Each point is reached from the start by the listed moves, each made 0, 1 or 2 times, or once backwards (-1), plus a little noise. Is the number of moves made odd or even? Then give how often each move was made.

Moves:
(1): [14 15]
(2): [-14  40]
Start: [ -7 -17]
Points:
[-32  62] => even (0, 2)
[ 7 53] => odd (2, 1)
[ -6 -17] => even (0, 0)

Moves:
(1): [ 35 -36  -8   5  -3]
(2): [  8   6  -1  10 -12]
(3): [ 29  17  16  -2 -13]
(4): [-23  -5  17   6  11]
Start: [ 14   6   2  -3 -10]
Points:
[103  51  17  -3 -60] => even (0, 1, 2, -1)
[  8  58  26 -10 -21] => even (-1, 0, 1, 0)
[ 39 -75  20  20   6] => even (2, 0, 0, 2)

Moves:
(1): [ -5  -7   1   6  37  29  -1 -14 -15   4]
(2): [ -5 -18   4  20  -4   4   3  23  12  21]
(3): [  1 -13  23   2 -11  -2   0 -31   3  -3]
(4): [ -4  -7 -21  22  25 -24   4  -9   9  23]
(5): [ -3 -12 -11 -12   6  -5   4  11   6   8]
(6): [-19  -3 -10 -13  -7   0  -2  -3  -1  -2]
(7): [ -1 -13   9  -2 -20   6  16  -4   8 -11]
(8): [  6 -24   7   9   3   1  -4   5   7  -7]
Start: [12  1 -7 -7  6 -6  9 -4  3 -1]
Points:
[ -4  29 -71  59  73 -50   3  22   7  80] => odd (0, 1, -1, 2, -1, 0, -1, -1)
[  6  13   0 -41  49  80  17 -20 -42 -44] => even (2, -1, -1, -1, 0, 0, 1, 0)
[ 42  -6  -5 -49  30  -1  -8  15  -8 -24] => odd (0, -1, 0, -1, 2, -1, -1, 1)
[-26 -57 -59  29  95  30  45  50  16  87] => even (2, 2, -1, 1, 2, 0, 1, -1)
[ 19 -61  25 -36  53  76  12 -30 -17 -53] => even (2, -1, 0, -1, 1, 0, 1, 2)
[ -40 -114  -20  -18   54   28   47  -62   18   10] => odd (2, 0, 1, 1, 2, 2, 2, 1)

Moves:
(1): [ 33  25  16  12  12   7 -29 -12 -22  -7   2  10  -1 -11]
(2): [-14   2   0  26  24 -19   8   9  12  21  -1 -11 -33  -5]
(3): [ -4  -4  -2 -19  20   4 -27   7   9  -5  -2  -1   3  -7]
(4): [-19 -20  -5 -21 -14 -16   8  14  -2  -1   7   7   7  15]
(5): [ -4 -17   3 -10  -4  -6   6   7  -9  -1  -2   7   1 -10]
(6): [ 20   7  -4  12   4   0 -11  14  -5  -2  -9 -13  -3   6]
(7): [ -3  -8  27  -2  -6 -19  -8 -24 -12 -29  18   4  15 -13]
(8): [-10 -10  -3 -11   6 -14   6 -12  -7   3  24 -22   3   7]
(9): [ 35  31 -16 -23 -11  13 -14  -4 -14 -17 -13 -11   1 -13]
(10): [-3 -9 12 -2  7  3 17  3  7  2  4  4 -9  9]
(11): [  9   0   0  -7 -22   5 -12  -2  -2  17   0  -2  -2  21]
Start: [ 11  -8 -13 -13   5  -4  14 -15  13   3   0 -11  -3   2]
Points:
[   9   12   77   71   70  -48   19 -113  -16   16   90  -28  -34   -4] => even (2, 1, -1, -1, -1, -1, 1, 2, -1, 1, 0)
[ 10 -39  64   7  41 -84  18  -2 -18 -62  42  -7 -15  -2] => odd (1, 1, 0, 2, 0, 2, 2, 0, 0, 2, -1)
[ 28   9   3   6  45  23 -54  -1   0  24 -24  52  -8 -31] => odd (2, 0, 1, 0, 1, -1, -1, -1, -1, -1, 0)
[  86    3  -38 -121   54   10  -78    8  -65  -45   14  -32   33  -35] => even (2, -1, 2, 1, 2, 1, -1, 2, 1, 0, -1)
[-68 -87   0  31 101 -43  75 101  68  64 -28  14 -93   3] => odd (0, 2, 1, 1, 2, 1, -1, -1, -1, 2, -1)

Moves:
(1): [ 14   0   7  14 -29  -4  -9 -12   3   5  -4   4 -28   4 -32 -16]
(2): [  6   5   9  10   0  -5   9   1   5 -18  -9   4  13  12  -8   1]
(3): [-13   2  -1  15  -6   4  -9  -1   7 -13  11   1  10  -9   0 -13]
(4): [ -3 -13  10  -4 -10 -10  10  11  11  -9  -1   7   5   7   6   1]
(5): [  8 -14  17 -15   5 -12  -7  -9 -15 -15   0  27  -3  13   0   4]
(6): [  4 -10 -26  -8  -6  12  -6 -14 -17 -11 -30  -6 -14 -10  23  -5]
(7): [ -6  -5  16  -7  11  -1   0  27 -10  -3 -13  -2  -3   4  -7   5]
(8): [ 11 -12  10 -21  -6  -2 -10   8  11   6  -3   4  18  19  -3  -2]
(9): [ 14 -25  13  18  28  21  27  -3   9   5 -10 -27 -11   0   8 -20]
(10): [  2  -1 -15  -6 -12   1 -28   9   8  24   6   0  -1  20   5   8]
(11): [  5 -16   3   9   6  23  22  -5  -6   6   6  14 -14  -4 -17   4]
(12): [  9   6   1 -19  17   9  -2   4  16   2 -28   7 -19  21  21  -2]
(13): [ 3  7 13 14 -9 12  7 -4 -6 -9  1 -6 -6 -6  3  3]
(14): [-27 -14   0   4  13   3   2  -9  -9  26  -6  -3   3  -2   0  17]
Start: [ -6   2   6   3   9   0  10  -3   7   6  -1  11 -20   1   7  14]
Points:
[-60  36  60  44  12  45  19   6  60  15 -23  39  13  47 -12  49] => odd (0, 2, 2, 0, -1, -1, 0, 1, -1, 0, 1, 2, 2, 2)
[ 41 -57 115   0 100  99 108  81  61  59 -72 -47 -96  55  25   3] => odd (0, -1, -1, 1, -1, -1, 2, 1, 2, 0, 1, 2, 2, 0)
[-51  26 -74 -28 -10 -26 -58  -7  -5 -69 -43  21  44 -17  84   9] => odd (-1, 1, 2, 0, 0, 2, 0, 0, -1, 0, -1, 0, -1, 0)
[ 14  50  29  58 -42  16  11  14 -42 -58 -36 -59 -52 -65 -27 -22] => even (1, 0, 0, -1, -1, 1, 2, 0, 0, -1, -1, -1, 2, -1)
[ 112  -44  105  -29  -52   10   21  -13  -18  -70  -89   90 -121   82
  -38   -5] => odd (2, 1, -1, 1, 2, 1, 1, 1, 0, 0, 1, 1, 2, -1)

Moves:
(1): [-13 -14  18  -2   0  -2   6 -12 -23  10  -8  -1  -4   0   7  17  -5   0
  10  -3]
(2): [ 13 -19  -3  12 -15 -12  -1   7   9   7  -4  13  15  -1 -15  -2  -9  -3
  -9   1]
(3): [ -1  -3   2  -8   8   7   1  11  -1   4  -3  16 -11   4   7   3  -6   8
   2  -3]
(4): [ -5  -1   8  -6   7  -4  17   0 -13   2   1  -7 -12 -13   5  -9  14 -13
  -1  -7]
(5): [ -4 -10 -19  23  -9 -10   5  -1   9  20  25  10  -3   6   9   9  -8  -7
   9  -7]
(6): [ -8  -3  -7  -4  -6  16  -5   4 -16  -2  -7   8  -4  -5   4  -6  -6  -8
  -6  14]
(7): [ -8   8 -10  -7  -4   1   1   2   1  13  -6   3   5   7 -14   0  -1 -12
  11   5]
(8): [  6 -12 -17 -16 -10   6 -12  -9 -12   2   3   4  -6   4   0   0  -1 -13
  12 -14]
(9): [ -4 -18  -2  -1   2  -2   4  10   4   7  -2  13   9   4   5  13   4  15
  -1  -6]
(10): [  9  -3  10   7  -6   3 -15  -5  -2   5   7  22 -19   4  -4   9  12  -9
 -14  -2]
(11): [ 22  -1  -6  11 -11   7  -8   5   0   7   0   0  -8   6   8   4  -1  -1
   5  -4]
(12): [  7  14 -17   2  -4   3  24  -4 -10  -4  -3   4 -12  19  -6   8   0   1
  -1  -9]
(13): [ -3   9  15  -5  -3  -7 -10   3 -16  -7  19 -12  15   2   9  10   2   8
   1  -7]
(14): [  8  -2  -8  13  -2 -12 -22  11   7  -8 -17   1 -15 -10  15  11 -16   9
  16   0]
(15): [-11  -7   6  -7   4   0  -1  -4   9  -3  -9  -1  25   6  -6  -5  -1 -26
  -1  -6]
(16): [-12  13   3  -9   3 -14   4  -4  -5  17  22  -3   5   8  17  -4  11  -4
  -2  11]
(17): [ -3   6   7  -4  12  -7  -8  -6   3 -18  14  13  11  -7  16  -2  12  -3
   8   8]
(18): [ -2  13  -2 -12   1  -2  17  -2   6  -1  -1   6  -2  -7   2  13  -4  -4
  -3  10]
(19): [  1  -5  -4   1   1  -3   5   5  10   3   3   0 -20   6   9  -1   5   0
  14   1]
(20): [ -5   8  -2  10 -26  -7  11   0   2 -12   3  13  23  -9   5 -15  -5   8
 -10 -12]
Start: [ -7  -5 -20 -14  10 -20  -3   3   7  -6 -11   1 -19  14  -9 -12  -3   1
 -28   5]
Points:
[ 26 -38  29 -89  40 -56 -51  -1  18 -30   0  16 -73 -33  -4  14  42 -70
 -36 -13] => even (-1, 1, 0, 2, -1, -1, -1, 2, 0, 2, -1, -1, 1, 1, 1, 0, 0, 2, 1, -1)
[ -54   20   34  -38    2 -121  -59  -38  -47   18   59   19   15  -30
   76   89    4  -50   53   12] => odd (2, 0, -1, 1, 1, -1, 2, 1, 0, 1, 0, -1, 2, 2, 0, 1, 2, 2, -1, 0)
[ 32 -70   7   0 -12   4 -34  21  68  31 -54  23 -49  47  -9  39 -29 -31
   5 -30] => odd (1, 0, 1, -1, 0, -1, 0, 0, 0, 1, 2, -1, 0, 0, 2, -1, -1, 1, 2, 0)
